Each row of a before or after table is a point. One or more steps were done to the points. Then noise was added and the rows were shuffled. The steps act on columns, c1 being the first. Write out the steps. A step turns or swaps two columns, mirrors them in a line or flattens them onto one, adds a multiple of one to another, or multiplies or shifts one. Angles are multiples of 10 degrees, from the lower column toward the higher: turns from -170 to 170, lines from 10 to 170 but not 90. Use the fewest steps. Two steps may share a column if one is a turn and the other turns, adds or multiplies; they go together, in the order done. Otherwise the lowest column goes first.

Before (10 x 2)
[[ 17 -47]
 [-40 -13]
 [-31  18]
 [-43  -9]
 [ -6  40]
 [-28  36]
 [ -1   1]
 [ 16 -15]
 [ 32 -58]
 [  4  44]]
After (10 x 2)
[[-30  29]
 [ 31  25]
 [-32 -38]
 [ -5 -23]
 [ 15  41]
 [-31  34]
 [  2  39]
 [-35 -56]
 [ 42  20]
 [ -1   1]]
Steps: turn c1 and c2 by -60 degrees

Before (13 x 3)
[[-11  -3 -45]
 [ 19  32  29]
 [  1 -59 -19]
 [  2 -56   1]
 [ 12  60  36]
 [ 16  26 -37]
 [ 17  22  24]
 [  3 -18 -16]
 [-21  14 -32]
 [-20 -45   4]
 [-13 -52  19]
 [  1 -48  -1]
 [ -9   2 -46]]
After (13 x 3)
[[-21 -52   4]
 [-14  44 -46]
 [  5 -41 -18]
 [ -3 -55   3]
 [-20  47 -33]
 [ 18  58 -39]
 [ 11  24  38]
 [ 22   6  28]
 [  4  -1 -20]
 [-12 -68  15]
 [  1 -48  -1]
 [ 18  -2  25]
 [-11  46 -50]]
Steps: add -1 times c3 to c2

Before (10 x 6)
[[  3   2  57  -1   5 -19]
 [-13  28 -13 -15   5  -6]
 [ 71 -32   5  57  16  63]
 [ 22  13  16  -9 -11 -22]
 [-10 -10  43 -42  35 -13]
 [ 15  42 -21   4  28 -31]
 [ 31  -6  -1  87  20  44]
 [ 62  26  -3  51  -5  57]
 [ 12   2 -22  -2 -20 -26]
 [-10  -2  30 -18 -18   7]]
After (10 x 6)
[[119  12  18  50 -54 -27]
 [ 37  33 -20  -3  -2   8]
 [ 81 -38  17  90 -48   3]
 [120 -50  26  37 -61  -5]
 [ 76  17  11  -8  24  -7]
 [ 66   1 -29   0  20 -11]
 [ 38   3  34  -9   6 -20]
 [ 60  39 -29  15  11  27]
 [ 56  10  44   2  30  13]
 [ 40   8  35 -46  13  35]]
Steps: shift c1 by 50; turn c2 and c4 by 20 degrees; turn c3 and c6 by -20 degrees; turn c5 and c6 by 110 degrees

Before (10 x 9)
[[ 24  31  31   8  -2  28   9  64 -25]
 [-34 -54   2  37   5 -17   1  10  18]
 [ 18  25 -37 -10 -45   0  -7   8 -52]
 [-18 -49  10 -45 -36   2 -11  64 -60]
 [-28  37   0 -43 -19 -29  40 -12   7]
 [ 39 -41  34  32  21 -30 -15  69  18]
 [ 46  25  14  -2  33  43  48  10 -25]
 [-15  13 -20 -16  49  37   2 -18 -20]
 [-12  15 -42  -6  27  12  40   3  17]
 [  5  -2   4 -56 -25  63  -5  21 -31]]
After (10 x 9)
[[-29 -54   8  12  19 -15 -14  10  17]
 [ 71  25  15  -1   0   0  48  12  20]
 [ 27  -2   8 -26  19  61  22  18 -25]
 [-42  38  -2 -19  -4  -6  18  -9  36]
 [ -9  21 -33  -2 -34  37  36   7 -42]
 [ 18 -43  52  10 -38 -35 -25  70  -3]
 [ 31  33  50   4  -6  17  26  64 -11]
 [-26 -52  29 -15  -1  31  37  66 -49]
 [ 37  14 -28  -3  52 -13  20 -18 -13]
 [ 11  18 -40  -1  26 -14  13   3  40]]
Steps: turn c5 and c6 by -50 degrees; turn c1 and c5 by -50 degrees; add 0.3 times c8 to c3; multiply c4 by 0.4; turn c7 and c9 by 50 degrees
